Each row is a point. The ring and each string are closed loops that go straight from each point to the next, and from the last back to the first. Before rounding, they use only three directions, however many columns there are. How many times does the string pass through the ring? Passing back the other way cancels.

Ring (7 x 4):
12	33	5	-8
-6	46	-18	9
-39	23	-19	18
-65	-26	-7	20
-50	-55	-6	20
-19	-56	-4	13
5	-19	8	-3
String, 27 rows:
-2	7	-25	15
19	24	-41	19
26	54	-23	4
18	64	4	-11
31	43	-13	-1
18	7	-27	13
-1	3	-11	7
-17	15	24	-11
-4	25	41	-25
30	21	27	-23
40	8	1	-8
32	9	5	-9
25	4	-11	2
10	-1	-18	10
-12	12	13	-5
-6	33	28	-17
12	55	24	-21
-6	54	27	-19
32	80	-6	-9
23	50	-28	8
20	25	-44	21
-13	10	-11	9
-31	22	12	-2
-18	62	0	-2
2	70	-25	9
15	54	-43	18
2	22	-29	15
Times through: 3

Ring (10 x 9):
9	0	-7	16	11	-2	-17	-34	-3
2	-15	-21	36	24	-6	-34	-29	10
-14	-29	-25	37	25	-8	-33	-7	14
-25	-29	-19	26	18	-7	-21	11	6
-38	-24	-4	0	1	-3	7	37	-10
-37	-30	3	-23	-14	-5	29	45	-16
-22	-42	-4	-23	-14	-12	27	27	-5
-5	-43	-9	-18	-10	-15	18	2	3
5	-30	-7	-13	-8	-12	12	-15	1
11	-2	0	-1	0	-3	-1	-30	-8
String, 22 rows:
-36	-43	-30	41	28	-10	-33	23	16
-40	-2	9	-9	-4	4	15	39	-25
-41	4	18	-23	-14	7	30	45	-35
-16	-36	-14	5	5	-11	-2	8	5
-21	-53	-19	2	3	-15	3	19	10
-36	-55	-6	-27	-16	-14	32	48	-3
-39	-27	15	-48	-30	-4	53	55	-27
-26	-13	11	-29	-18	-1	32	29	-23
-22	-21	3	-20	-12	-5	23	22	-14
-14	-45	-16	1	2	-14	2	8	8
-31	-61	-13	-18	-10	-17	23	40	5
-50	-28	12	-38	-23	-3	45	66	-26
-57	-4	23	-39	-24	6	48	73	-41
-35	-3	12	-17	-10	3	23	35	-27
-20	-30	-12	8	7	-8	-4	11	1
-18	-45	-28	29	20	-13	-24	5	17
-16	-54	-42	52	35	-17	-46	-5	32
-16	-45	-44	67	45	-14	-61	-12	33
-21	-5	-9	24	16	1	-19	4	-6
-19	-5	0	3	3	0	0	8	-13
-7	-49	-34	36	25	-16	-33	-12	25
-14	-65	-51	62	42	-20	-57	-9	42
Times through: 4
String, 24 rows:
-8	-22	-2	-12	-7	-7	13	2	-7
-8	1	15	-29	-18	1	29	4	-25
17	-19	-2	-17	-10	-10	13	-31	-3
21	-29	-16	5	4	-14	-9	-42	12
11	-32	-20	14	10	-13	-16	-31	14
-9	-9	0	-3	-1	-2	5	-2	-11
-1	24	14	-7	-4	8	7	-16	-27
18	15	-7	29	19	2	-31	-52	-3
18	-22	-33	54	36	-11	-55	-56	26
-1	-31	-24	30	20	-11	-28	-21	16
3	-42	-41	56	37	-15	-54	-33	32
0	-59	-59	84	56	-20	-80	-36	51
-24	-16	-18	37	25	-3	-31	5	3
-25	-4	2	1	2	2	4	17	-16
-19	-33	-17	15	11	-9	-11	8	6
-27	-50	-26	22	16	-14	-16	19	15
-61	-20	7	-15	-8	1	26	71	-25
-52	-5	19	-32	-19	5	40	64	-36
-30	-14	7	-19	-11	-1	23	32	-20
-26	-20	3	-17	-10	-4	21	26	-15
-35	-17	15	-39	-24	-2	44	45	-28
-27	-49	1	-40	-24	-13	43	40	-9
-3	-88	-33	-7	-3	-30	8	3	32
-2	-57	-24	3	3	-20	-3	-7	19
Times through: 1
